Rows are points. Before rounding, the points of a table are all equally far from one centre. They may lie mostly on one side of it. Where is the centre, to within rounding?

Points (7 x 3):
50 13 38
47 -4 54
51 1 47
50 -3 51
55 -11 29
46 18 42
54 -11 37
Centre: 16 -5 30

Points:
-34 10 27 -66 55 39
-25 37 -23 -3 46 66
-36 51 10 1 18 80
-60 13 -14 13 31 24
-32 -21 -21 19 21 41
-37 -12 -25 3 30 57
-21 4 -57 -20 41 21
-19 -6 12 9 60 9
-12 0 -3 -14 19 95
Centre: -2 21 7 -29 -6 21

Points:
27 33 -10 47 35 49 59 21
21 66 -9 34 30 14 59 -3
30 54 -25 0 0 81 53 16
52 41 -61 47 -16 33 43 0
38 29 -18 41 20 33 90 -12
-24 35 24 26 11 28 56 16
32 52 -32 22 42 37 67 -1
2 32 -53 39 1 33 67 23
-3 15 -15 29 -11 67 69 32
27 30 -60 -3 1 61 14 34
10 74 -30 38 -30 12 46 -23
12 54 -5 18 -34 15 78 3
Centre: 18 11 -15 9 -4 33 26 -19

Points (14 x 11):
29 55 15 37 20 -29 -11 11 -16 14 7
8 34 -4 -4 18 -29 -10 -37 -16 13 34
35 10 0 3 -4 -59 -26 8 -13 -1 -19
-1 51 43 4 17 13 -10 -31 1 -37 -21
-6 42 -2 -8 31 -44 8 -36 3 21 18
-11 47 6 13 -8 -43 -26 1 -24 -19 18
31 22 -15 0 21 -47 27 -27 14 -2 8
19 95 -10 -7 26 -63 -3 -29 23 -4 -28
7 26 19 -28 -25 -24 -34 -57 -14 -23 -1
25 34 11 2 30 -39 5 -31 0 4 20
19 52 2 26 30 -46 -3 -31 -6 22 1
-8 54 6 -8 41 -12 -1 -39 -20 27 -19
-10 27 -18 -11 27 -52 24 9 6 1 -12
32 74 4 -9 11 -12 1 -27 -38 -6 12
Centre: 13 55 -8 -11 -24 -2 -13 -6 31 13 -19

Points, 19 rows:
-17 35 -4 3 8 61 -9 65 8 49 5 -8
17 41 -39 -70 54 -7 -13 52 -24 64 -16 1
21 3 -10 21 -16 52 12 15 -36 68 -29 47
28 30 15 -67 28 40 -21 29 11 30 -62 26
65 7 -26 4 20 89 38 32 18 29 -16 -20
4 42 -39 -13 -12 15 -54 -1 41 34 -51 20
62 9 16 -64 -17 54 -18 40 -9 39 -37 36
65 47 -8 22 -12 29 -12 -28 -14 37 -79 37
5 50 -23 -24 28 -3 20 -6 4 16 -82 54
10 35 -8 -46 54 63 72 -1 0 33 -23 -10
8 10 -21 -62 27 46 45 49 3 61 -26 17
13 61 -12 -80 -25 53 -12 33 8 63 -49 15
24 74 -19 -75 -9 31 3 24 37 78 -26 14
-7 60 -44 -26 30 69 45 53 -30 30 -38 28
16 66 4 -13 34 54 25 2 4 83 -46 12
8 8 30 -26 -13 37 0 18 -37 79 -31 27
43 17 -54 -30 -14 12 14 3 56 -9 -68 23
9 69 -31 -24 14 30 56 6 -40 66 -38 60
1 57 22 -46 -19 80 22 26 20 36 -30 23
Centre: 38 48 -25 -22 -8 15 12 8 -19 13 -10 -7

Points:
-27 -11 5 -28 39 26 44 -5 -5 -73 20 -41 26 -4 -58 -6 36 32
-82 5 -9 6 34 34 -13 -34 3 -71 23 -7 30 5 -81 -7 18 11
10 25 -28 51 42 76 1 -23 21 -36 -5 -11 -9 9 -17 -24 4 42
-24 38 -8 24 27 80 -5 -6 29 -95 -20 0 -11 10 -18 4 22 25
-26 -20 -28 12 37 23 49 5 35 -47 5 -37 26 14 -32 -23 26 24
-10 -18 -46 19 5 24 6 -17 -12 -93 11 -35 8 2 -50 2 37 20
-4 -20 -28 46 40 85 13 -25 8 -44 5 0 -3 33 -13 -21 20 13
-1 -3 -40 -22 35 71 -7 -8 -12 -68 8 -66 7 -2 -42 -22 -12 35
-19 -2 -7 36 15 48 -28 1 4 -67 32 -41 30 -32 -71 17 25 48
-38 9 16 21 51 18 -1 -8 14 -63 23 -34 40 -19 -63 -38 23 -1
-55 5 -43 9 33 33 0 -1 -16 -70 35 -46 17 1 -51 -12 -10 53
-29 -11 6 39 30 73 -33 -29 14 -80 29 -13 21 7 -76 -10 11 6
-21 3 11 26 43 34 3 -37 41 -60 57 -40 -5 12 -52 -35 4 15
-26 -2 -4 37 17 48 25 -26 36 -51 30 -35 -19 -4 -52 -28 -7 36
-15 2 42 43 18 47 -44 -62 -28 -61 -28 -46 -3 1 -32 5 4 19
-16 -13 -28 37 33 39 -18 -14 29 -48 7 -85 32 41 -40 -16 -4 8
-29 -7 -22 23 54 68 -45 -35 -18 -55 30 -50 28 26 -44 -25 21 27
-48 -8 4 -2 1 78 -6 10 -20 -67 -7 -24 10 17 -61 -14 37 47
-38 -30 9 17 43 68 -34 7 8 -90 -2 -37 14 -13 -10 -20 9 9
-31 -16 -13 1 92 47 -28 6 11 -45 25 -28 13 39 -54 1 37 22
-11 -18 -29 31 30 42 9 8 -5 -76 4 -76 27 38 -2 -1 19 20
-20 -25 -26 39 37 62 22 -17 23 -83 32 -14 35 -12 -9 2 -21 -11
-34 -30 6 0 4 47 -9 -1 -2 -53 -28 -10 16 36 -63 -46 21 42
-13 -6 -58 20 47 52 5 5 35 -60 21 -13 23 26 -72 2 9 16
Centre: -14 11 7 -9 12 29 -17 -13 1 -27 14 -9 20 18 -15 21 -6 9

Points:
3 -17 -33 3 -5 -12 -31 -19 -40 4 30 18 93 21 -12 -47 6 30 -62 40
50 -6 -21 -17 -13 5 -20 53 -33 -9 18 11 34 62 -34 -4 47 -30 -48 30
16 -14 -35 -19 -21 27 -22 -9 -55 -1 20 14 55 58 -75 -9 27 -20 -75 4
-10 -32 -37 -16 -37 37 -55 18 -17 -25 -6 -12 47 43 -43 -1 35 -6 -88 24
23 4 4 -10 -26 44 -51 -5 -53 20 -26 7 80 33 -39 -36 28 -15 -65 48
-2 -42 -23 -32 -16 30 -69 60 -83 2 -2 35 54 -4 -4 -12 35 -19 -33 49
27 -44 18 -46 -34 29 -7 43 -60 25 23 10 48 33 -29 -29 50 -13 -46 28
24 -24 12 -17 -31 -14 -60 -6 -29 -7 11 51 29 4 -46 -40 54 15 -70 53
29 -31 -8 -36 -46 26 -41 24 -15 -9 6 -19 73 29 -24 -30 46 7 -51 40
8 -43 -16 -30 -37 38 -62 29 -36 28 4 48 71 22 -21 -19 21 31 -62 28
4 -33 -22 -46 0 16 -5 52 -25 4 4 23 68 17 -1 -39 66 8 -66 29
25 -27 -27 -31 -54 13 -62 19 -31 16 3 -35 62 33 -43 -9 25 -19 -58 50
26 -33 -2 -50 -33 -17 -12 22 -33 -4 4 7 29 30 -58 1 95 -3 -38 -13
0 -2 -16 -15 -44 -7 1 38 -45 -12 -23 20 60 29 -27 -50 56 -20 -21 38
25 -32 -52 -77 -21 -12 -40 25 -40 24 21 -7 64 35 -49 -26 23 -3 -60 33
7 -57 -10 -17 -31 14 -50 56 -30 -6 -30 23 64 42 -12 -43 11 -19 -60 11
16 -50 -15 -23 -18 40 -56 45 -37 -28 7 6 60 -1 -15 -13 67 17 -56 44
-5 -36 -2 -2 -22 42 -30 16 -40 2 17 10 88 34 -48 -17 18 18 -87 20
27 -29 -33 -27 -15 20 0 6 -57 17 -24 -19 54 35 8 -69 34 -12 -71 56
20 -43 10 12 -29 9 -8 38 -53 -18 -6 0 46 64 -18 15 45 13 -71 55
12 -24 14 -3 -52 44 -57 26 -35 9 14 -18 43 16 -26 -48 38 -13 -55 21
30 -24 -51 -18 -6 23 -28 -9 -9 33 6 9 58 47 -53 -31 30 -32 -46 49
14 -34 -14 -38 -8 21 -42 -17 -50 15 -10 13 69 47 -25 -16 64 -12 -73 50
30 -37 -22 -59 -44 -24 -55 32 -26 29 -13 -5 63 18 -37 -23 26 -19 -82 44
33 -28 -4 -9 -42 35 -59 35 -43 -12 17 -1 78 25 -21 -10 34 -2 -16 29
Centre: 12 -20 -11 -19 13 -1 -14 4 -45 9 -31 -5 9 -16 -29 7 -5 15 -35 12

Points (31 x 24):
-36 12 29 29 53 -14 10 -4 -15 -7 17 -46 -32 55 33 -36 22 -12 -14 -49 -15 -6 35 9
-44 -3 27 22 46 -10 -12 44 34 -42 -3 -24 20 22 6 -41 1 8 -15 -29 -20 -4 28 -3
-11 28 34 48 70 -7 9 21 -19 23 12 -42 -31 36 39 -8 -6 -15 -14 -47 -7 -13 31 -8
-8 28 17 58 51 -6 37 31 11 17 2 -45 -22 20 40 1 10 0 -25 -57 20 47 14 10
-45 19 20 35 43 -16 -10 25 -21 10 20 -30 -16 47 54 12 29 -19 -30 -10 -6 9 43 15
-27 -25 23 27 68 -23 -48 20 4 -16 7 -22 -6 25 37 -2 6 9 1 -27 -12 3 44 1
-33 2 6 33 17 -13 -45 11 34 -14 -12 12 -4 19 3 -35 21 -29 -22 -42 -13 15 48 -18
-37 8 20 24 45 16 17 43 -16 -8 11 -17 -28 7 50 -15 18 -5 -13 -18 -6 24 52 23
-28 20 2 33 49 5 -5 30 -18 14 27 -20 -8 18 49 -12 -8 -20 8 -41 0 -8 35 18
-20 -12 18 95 49 -46 3 -4 -26 9 -3 -16 -5 30 6 -32 -9 1 -49 -35 0 -4 55 6
-44 -14 9 15 37 -11 23 44 -27 -20 -2 -29 -35 24 46 -27 22 -15 -51 -4 -36 12 26 -28
-27 5 51 55 43 1 12 14 16 -10 23 3 -33 59 64 0 7 -2 -8 -13 -19 8 16 3
-60 -13 38 22 72 -31 -13 16 -3 -18 21 -19 -26 43 28 -1 16 -1 -43 -36 -38 -24 24 14
-41 28 15 26 65 -11 1 11 14 -21 -15 -19 -13 53 39 3 35 -24 -39 -39 -17 3 17 8
-13 0 20 35 44 -37 -9 46 -13 -11 34 22 -16 26 23 -36 24 -26 -29 -53 2 -21 34 -5
-38 -2 26 34 48 9 22 11 7 -6 6 -19 -15 79 14 -8 15 -25 9 -31 -7 -32 57 -20
-45 13 35 55 69 -15 -28 40 -5 -7 -5 3 -11 34 -5 -13 14 -24 -23 -32 -28 9 21 -17
-33 21 51 61 45 -11 3 -12 -26 18 5 -31 -42 42 -1 -8 15 12 -20 -30 6 -34 23 -8
-56 5 15 3 58 -38 26 26 35 -50 12 -6 16 45 27 12 -8 -17 -38 1 -30 -24 32 5
-23 11 24 51 62 -6 0 -2 -25 1 16 -15 -14 19 23 -1 10 -53 -29 -5 -31 -29 40 -5
-3 9 -13 52 51 -41 8 24 -10 12 0 -16 -14 59 48 -36 -4 -3 -14 -15 -39 -24 30 17
-27 19 39 71 34 -50 3 14 7 -11 4 -32 -28 23 14 -11 26 -21 -10 -12 -48 -21 60 -1
-30 24 19 14 71 -37 -7 18 -16 28 10 -29 -31 44 42 -23 -5 13 -14 -55 -23 3 21 -5
-20 11 21 20 37 -18 -24 28 2 -47 2 -11 -2 23 55 -10 -7 -14 -8 -42 -35 -11 36 24
-14 1 22 41 60 -31 -22 28 -33 -10 15 8 -26 76 22 17 7 6 -1 -43 -47 -12 39 0
-21 -25 26 49 80 10 -23 1 -9 -2 2 -25 -15 -5 23 14 17 3 -20 -43 -28 10 41 4
-53 5 21 46 30 -9 0 30 21 -1 26 -15 -19 29 53 -38 19 -18 -21 -32 -19 10 26 23
2 -9 10 17 58 0 -13 19 -16 17 27 10 9 40 33 -3 8 24 -23 -22 22 -19 63 0
-30 9 8 51 39 -23 -16 10 -20 -24 14 -28 -16 39 40 -26 19 -25 -39 -20 13 33 39 -8
-28 3 19 27 41 3 9 39 -12 8 1 13 -13 56 53 -8 22 -28 -8 -22 -30 29 46 33
-57 4 12 45 53 -2 -21 25 -34 -2 0 -17 -15 45 -1 -7 32 -36 -22 -32 -24 5 39 1
Centre: -6 -16 12 18 10 -29 25 12 7 3 5 -11 -18 29 -13 17 -14 -2 -28 -26 -16 11 21 1

Points (30 x 24):
-10 38 20 -14 57 -12 -47 51 -40 17 20 -88 20 17 43 11 -2 4 17 -48 26 18 -47 24
3 22 23 -35 74 -12 -37 52 -24 16 16 -66 33 43 17 16 -24 31 35 -4 3 -27 -44 13
13 24 -20 -2 68 10 -44 39 -34 31 22 -56 28 30 0 20 -8 -1 6 -51 13 49 -72 14
3 5 10 -29 56 -33 -40 39 -13 44 28 -77 37 61 26 -4 12 28 43 -31 22 29 -42 12
-13 -2 29 1 45 -20 -29 45 -65 21 7 -69 19 32 14 9 -4 22 11 -37 8 26 -95 17
1 29 37 -2 38 -8 -27 51 -21 43 10 -22 23 25 6 10 -20 -17 67 -53 -4 19 -54 11
5 23 25 12 54 -2 -26 56 -47 35 -9 -67 47 26 30 -10 -25 -3 0 -55 31 32 -63 34
11 24 18 -2 58 -2 -42 38 -58 12 -3 -49 13 47 6 16 -19 -8 19 -42 27 39 -55 -5
6 30 37 -8 83 10 -20 31 -42 53 31 -22 14 7 14 6 -19 -6 24 -45 12 14 -65 35
-27 7 9 -1 55 -2 -48 29 -18 10 -18 -75 44 11 30 26 -10 15 9 -52 28 14 -48 14
-14 13 29 -5 53 -13 -19 35 -52 -3 14 -33 49 18 9 13 -25 40 15 -26 29 55 -63 -4
23 34 46 8 16 -7 -48 42 -37 30 -1 -38 0 53 13 -12 -2 16 4 -68 27 16 -45 11
4 12 18 6 59 -22 -46 41 -34 29 -14 -75 33 71 8 -4 15 13 41 -35 7 14 -48 22
-27 16 -10 -10 45 -8 -48 42 -29 53 -4 -41 11 27 31 14 2 -9 50 -68 -4 22 -27 5
6 25 26 -7 40 -12 -33 67 -54 45 22 -43 -4 11 -8 -7 -3 24 24 -39 55 2 -49 3
20 51 -4 18 55 -26 -27 12 -50 28 25 -56 30 5 23 21 -17 40 39 -35 26 18 -69 24
0 11 28 4 55 10 -33 67 -3 38 1 -81 21 22 -5 -5 5 5 28 -28 -8 22 -64 2
6 6 37 -3 52 -15 -53 36 -6 41 13 -78 34 49 -1 -4 -15 21 1 -60 27 -11 -46 2
11 16 23 11 53 -13 -63 36 -12 45 -7 -54 52 54 26 -19 -27 11 23 -47 4 5 -49 11
4 31 13 -19 60 -34 -48 27 -68 4 10 -41 37 19 36 11 14 45 14 -76 18 16 -56 7
4 35 26 -27 59 -26 -24 60 -64 23 27 -34 16 27 1 -6 11 13 7 -69 18 38 -84 26
-4 36 13 -37 11 -15 -36 34 -28 67 12 -63 36 15 13 0 -11 11 5 -58 9 9 -55 -13
22 25 26 -14 32 6 -26 59 -31 43 -16 -46 43 38 -18 16 -30 6 31 -14 3 11 -43 -13
10 -6 31 3 71 -16 -44 31 -33 46 22 -54 1 30 53 -25 0 10 26 -46 19 1 -67 10
-23 17 18 24 66 -26 -39 27 -50 43 -2 -43 23 59 -1 -6 -34 42 -17 -48 23 15 -55 40
32 8 -2 -15 38 -13 -19 27 -49 40 30 -5 46 52 36 -16 -9 -7 15 -35 23 14 -81 0
0 27 4 16 40 -20 -64 37 -19 54 2 -43 31 45 8 -1 -20 2 30 -47 19 26 -49 -14
9 30 14 -4 40 21 -36 57 -34 48 23 -69 48 47 6 -1 -16 12 14 -23 7 -1 -40 8
36 36 -6 -17 61 -22 -53 37 -24 30 21 -38 14 9 33 19 -11 7 36 -32 41 34 -58 -10
-8 17 -15 -22 33 -2 -54 42 -36 47 -1 -44 30 -1 11 7 -4 -3 29 -17 -10 31 -74 7
Centre: 16 5 0 0 45 -49 2 42 -16 18 10 -29 16 14 13 4 -4 14 -8 -34 -8 10 -22 23

Points, 27 rows:
-41 55 -42 6 5 73 -19 -15 -21 -26 -7 -19 34 6 -52 -21 13 -4 -4 -19 -18 -48 -3 -55
-34 61 -32 24 -18 45 -22 -45 -25 -31 4 23 -9 -4 -32 -34 -6 22 -37 -2 -28 -9 -8 -83
-46 71 -25 -25 6 55 -24 -11 5 -12 25 -34 -7 16 -19 -60 1 16 6 38 -9 -15 -13 -53
-36 62 -42 -29 22 40 5 -30 2 -11 11 -31 13 2 -35 -6 12 27 -47 4 -5 -43 9 -72
-13 44 -48 -13 -17 33 -23 -24 -1 -16 -7 -36 -19 20 -24 -32 -22 -21 -36 -13 -12 21 25 -87
-31 59 -24 38 9 43 7 -12 -23 16 12 2 -3 26 -16 -29 12 -16 -20 -7 -91 -26 7 -61
-45 34 -66 -7 -29 67 -19 5 7 3 18 -54 1 17 -26 -32 -4 -3 -22 -9 -43 8 4 -77
-2 85 -25 -34 8 31 5 -17 11 -28 -5 -6 -22 -13 -20 -29 18 -16 -52 -13 -35 -19 -2 -77
-37 32 -42 -28 -35 49 23 -39 13 -15 -7 -30 4 -6 -22 -20 -3 13 -9 -2 -55 -6 -16 -82
-27 54 -29 -26 -10 31 -11 0 -13 -29 -1 -12 17 24 -31 -56 -2 -18 -28 -24 -16 -31 30 -81
-43 48 -15 16 -21 38 4 -23 12 -33 22 7 27 -9 -47 -53 4 2 -24 -21 -27 -20 -23 -95
-31 53 -40 15 -37 32 -16 22 -20 -21 8 -30 6 24 -36 -24 14 27 -22 1 -24 -33 -7 -82
1 30 -45 -33 -24 32 -12 4 -5 2 10 -17 -12 3 -41 -53 18 13 -34 -41 -10 -49 -7 -84
-40 9 -11 16 -11 48 -23 -47 2 34 -4 -15 -12 9 16 -37 16 29 -32 -17 -24 -21 -6 -88
-17 49 -42 -5 0 32 -18 -26 14 -23 42 -8 10 -39 -21 -64 5 9 1 5 -37 -17 -11 -82
-2 49 -11 21 -8 56 -24 -7 -16 -4 44 0 33 34 -44 -26 19 6 -28 33 -25 -24 11 -61
-44 48 -25 -22 21 39 -14 -6 -29 24 28 -4 -14 1 -40 -42 34 22 -9 -33 -20 -32 -5 -92
-5 61 -38 -8 30 49 -18 -3 -13 7 -10 14 1 48 -7 -17 11 14 -35 10 -15 -47 -19 -83
-19 71 -67 14 -9 43 1 -11 -19 -28 -12 -21 -15 21 -47 -30 4 8 -5 3 -23 -39 2 -77
-52 41 -45 0 -31 40 26 -23 46 -26 13 -35 22 16 -26 -15 0 -13 -53 -4 -26 -45 8 -68
-6 45 -41 -2 -21 34 14 -24 -14 -8 32 -14 2 -7 -27 -31 46 48 -30 -26 -37 -16 -3 -79
-24 60 -32 -2 -5 77 -21 -42 -4 -7 -9 -42 5 0 -29 -29 -4 11 -30 -21 -22 -29 -12 -66
-42 65 -56 3 -29 -14 -24 -29 -5 -21 9 -26 -15 20 -30 -11 -4 4 -46 16 -21 -19 -5 -67
-55 42 -51 -1 -14 35 11 -12 19 -41 -6 -29 18 22 -49 -36 -25 30 -29 -20 -16 -12 22 -68
-42 43 -49 4 -24 43 9 -49 -15 -2 -26 -20 -11 12 -26 -42 20 28 -7 -3 -44 -34 -9 -68
-13 57 -11 -19 6 8 10 7 8 -26 27 -29 -5 -14 -6 -26 20 46 -4 -32 -18 -4 3 -86
-30 55 -33 -12 -7 45 -25 -16 -18 4 13 -36 19 15 -3 -50 17 -1 -31 -28 -18 -49 -34 -64
Centre: -29 16 -30 5 4 32 3 -1 16 -3 18 12 -20 8 -18 -14 8 -6 -16 -10 -11 -8 -5 -24

Points, 29 rows:
89 -11 -1 25 8 11 5 3 46 -12 -3 14 8 36 -23 55 12 -25 -17 11 4 40 8 9
32 -26 3 75 30 -1 -21 -20 24 1 -2 -19 30 11 -19 52 6 -22 -22 10 19 3 -20 6
83 -3 2 26 12 22 -38 -14 15 22 23 -8 -20 -5 -16 47 34 -37 21 18 23 4 -32 2
39 -41 3 33 21 -1 -1 -46 30 -36 -1 28 4 14 -14 46 35 -31 -25 31 14 30 -12 13
95 -17 5 34 -23 14 -10 5 15 -18 0 -30 12 22 -23 61 2 -38 -12 -27 10 20 -12 -1
36 -22 3 44 22 34 5 -20 26 29 34 -2 5 11 -39 41 6 -11 -44 22 -5 41 -28 -5
56 -40 -1 -2 25 4 -1 -34 33 -15 -31 22 -6 -19 -27 40 25 -64 -3 14 24 9 -4 -19
87 -35 33 18 20 -7 -12 -2 42 -25 -18 4 7 -5 -15 39 15 -39 -15 9 12 18 -32 18
80 -28 -9 -8 9 21 -41 -34 8 11 -5 0 11 24 -41 22 6 -12 15 -4 33 31 26 -31
43 -28 -16 48 12 19 -4 -27 34 -18 22 -27 -3 28 -25 56 9 -31 7 8 -19 24 16 14
35 -9 -9 33 13 -28 -21 -5 3 -17 -19 -23 3 -11 -7 59 23 -43 5 -32 17 15 1 19
48 -27 30 47 24 13 -9 -51 13 -4 9 -11 16 4 -33 67 0 -46 -10 18 36 20 -38 0
64 -10 -15 19 34 11 -17 -35 15 -8 -7 2 0 -28 -12 36 33 -13 -3 44 34 22 -25 15
55 -23 7 47 57 15 -21 -4 15 -3 -15 22 15 38 -46 46 24 -50 -2 13 34 27 -15 -2
75 -22 23 10 32 34 -8 -3 -1 -2 9 -14 11 20 -47 42 24 -9 -43 21 23 -25 -13 10
56 -31 17 31 -5 19 -37 -21 -20 -4 -15 -3 30 25 -1 56 27 -12 -20 41 21 32 -34 -13
87 -31 9 2 49 7 -28 -22 30 4 7 7 33 24 -23 62 11 -42 8 0 1 28 -24 -20
59 -3 7 23 29 13 -13 -16 35 3 -4 -30 -20 -10 -41 30 6 -39 -52 11 21 32 -18 -21
51 -11 5 25 -9 15 -9 -21 39 -17 4 20 31 20 -30 35 3 -41 -11 43 -11 34 -7 -6
70 -6 14 8 16 -8 -13 -32 0 -4 -20 -10 -16 -1 7 56 37 -16 -33 11 1 10 13 21
93 -8 9 44 26 7 -13 -16 11 12 -12 -3 -24 15 -26 49 9 -7 -10 5 -4 21 -31 25
67 -27 -3 34 26 8 -21 -41 3 23 -8 -3 18 6 -18 63 16 -39 -19 5 27 1 -20 21
56 -35 11 57 23 25 -2 -5 35 -15 -33 0 -22 41 -29 55 16 -12 -34 7 -6 -6 -6 -4
88 -19 22 33 5 35 -17 -4 18 -31 -13 3 -18 21 -25 40 8 -36 -32 11 5 -3 4 15
40 -24 7 34 11 27 12 -22 23 11 -10 -21 35 -13 -30 66 14 -14 -40 4 -9 37 -15 10
82 -6 16 29 12 -11 -12 -11 -6 -16 -15 -25 5 -15 -33 58 1 -25 12 16 11 11 -36 -4
84 -29 2 31 26 14 46 -44 24 -11 -8 -30 -12 43 -21 39 22 -26 -43 0 6 -4 -5 4
67 -33 14 30 31 12 -9 -7 10 -32 0 0 10 17 -56 39 68 0 -12 -7 5 11 -29 20
89 -8 6 36 46 -5 12 -14 6 -5 -26 -11 -10 -3 -30 59 35 -24 -1 -14 2 43 -39 7
Centre: 34 -12 15 10 20 31 14 -13 7 -7 -1 -5 3 24 5 15 18 -15 6 -18 18 15 -23 -19

Points (31 x 24):
1 -36 9 -18 16 12 -11 -24 -5 -26 -11 -11 -51 21 -46 -85 -2 -3 -73 47 16 12 -10 2
-18 -39 -41 -36 19 -7 -6 21 -2 -6 -34 -5 -64 -40 -67 -59 4 -20 -49 40 -21 -1 -8 -21
-29 -54 -22 -38 28 24 11 -6 41 1 7 7 -23 -10 -54 -94 -10 -2 -42 65 21 14 20 23
-26 -51 -6 -28 17 -20 -12 36 18 -29 37 35 -75 -1 -42 -31 -18 -7 -25 45 -14 27 3 -28
-25 -51 -38 -19 27 9 21 -11 -3 -12 -38 20 -47 5 -1 -84 -39 4 -7 66 2 2 -8 -37
-47 -10 -2 -11 40 -1 -7 19 49 -31 -2 -24 -47 -18 -51 -37 -24 -32 -61 53 -1 38 15 23
-24 -21 5 -41 28 -10 -23 -8 67 -33 -16 27 -17 19 -60 -91 19 -11 -15 49 6 15 40 -9
-41 -29 9 40 14 35 -42 48 17 -7 38 15 -32 17 -42 -74 -2 4 -48 32 -6 23 9 4
-32 -41 -16 -31 34 -2 -18 39 32 -13 47 8 -57 -14 -49 -91 -24 22 -21 46 -5 24 -14 9
-16 -46 -28 -16 44 2 1 25 65 19 1 37 -21 33 -21 -69 -39 -17 -31 15 37 37 3 -5
-63 -57 7 -35 9 -15 2 29 34 -7 10 -28 -37 7 -27 -79 3 11 -55 -1 7 8 21 18
-13 -58 -24 -20 28 20 -26 10 36 4 5 14 -40 -33 -51 -95 -23 13 -52 40 8 21 35 12
-30 -38 9 -33 30 -23 -10 3 41 -27 -5 34 -53 21 -45 -36 -38 -30 -63 43 -34 25 -21 0
-52 -35 9 -59 4 -15 -14 17 21 -20 -2 7 -21 -4 -41 -64 -19 -47 -58 27 -20 12 26 -20
-50 -42 -32 -1 42 -38 14 -12 27 -13 -10 2 -63 -12 -21 -85 -33 -9 -26 33 10 21 1 3
-50 -74 10 -42 43 -8 -5 10 -3 -19 -4 23 -19 -37 -27 -72 -26 22 -71 25 -31 4 7 14
-25 -42 23 -19 -3 -14 15 -3 60 -6 -18 37 -20 20 -75 -62 -25 -10 -38 41 -18 11 28 -1
5 -43 8 -18 12 -31 14 -5 57 -13 7 49 -45 47 -19 -54 -25 18 -22 43 -7 4 12 -46
-45 -62 -21 -20 42 -14 -16 -14 13 -35 -16 53 -49 -4 -52 -51 -12 -23 -39 44 -5 -6 8 6
-44 -13 10 -14 44 -64 -7 -5 23 -15 -3 8 -30 -13 -54 -70 -12 -13 -31 57 18 12 4 -2
-46 -51 -15 -25 8 -11 12 4 18 -7 -10 27 -64 25 -19 -94 -13 31 -47 41 13 17 -10 6
-29 -34 -6 -52 13 7 -45 -13 77 22 19 35 -28 -46 -8 -46 7 8 -57 57 16 1 -6 5
-4 -78 3 -75 24 7 -1 21 29 -23 1 -5 -16 -11 -58 -50 -29 11 -37 57 -12 -11 -23 0
-27 -40 -18 -44 5 7 -8 22 51 -31 22 20 -68 18 -35 -69 29 2 -50 53 -7 13 -38 22
-22 -38 -26 -9 63 -33 -6 3 19 -11 28 27 -3 -7 -26 -82 -41 -29 -56 26 -22 -11 -16 -33
-21 -47 6 -49 10 -13 18 -19 35 2 16 24 -60 -16 -49 -76 -25 7 -45 3 -8 -5 34 33
-12 -60 -2 -29 21 -45 -14 -14 14 -3 -34 -20 -41 -15 -45 -56 -1 -27 -32 39 12 25 4 -32
-48 -62 31 1 18 -11 -14 27 40 4 -9 4 -33 15 -17 -61 -1 -8 -27 19 49 3 -7 -5
-42 -62 0 -54 46 9 7 -10 35 -18 -18 26 -47 -13 -49 -75 -31 -4 -36 45 -53 10 -5 29
7 -75 -4 -32 22 -16 6 18 19 -11 11 -3 -51 1 -21 -84 -17 -19 -51 30 10 9 -2 34
-10 -51 5 -48 42 8 -3 17 3 -12 -3 7 -51 -7 -38 -60 -39 -17 -53 36 -15 48 37 -28
Centre: -6 -3 -16 -15 23 12 -5 -1 18 -3 -4 7 -1 -4 -7 -27 10 17 -9 13 -27 13 -2 8
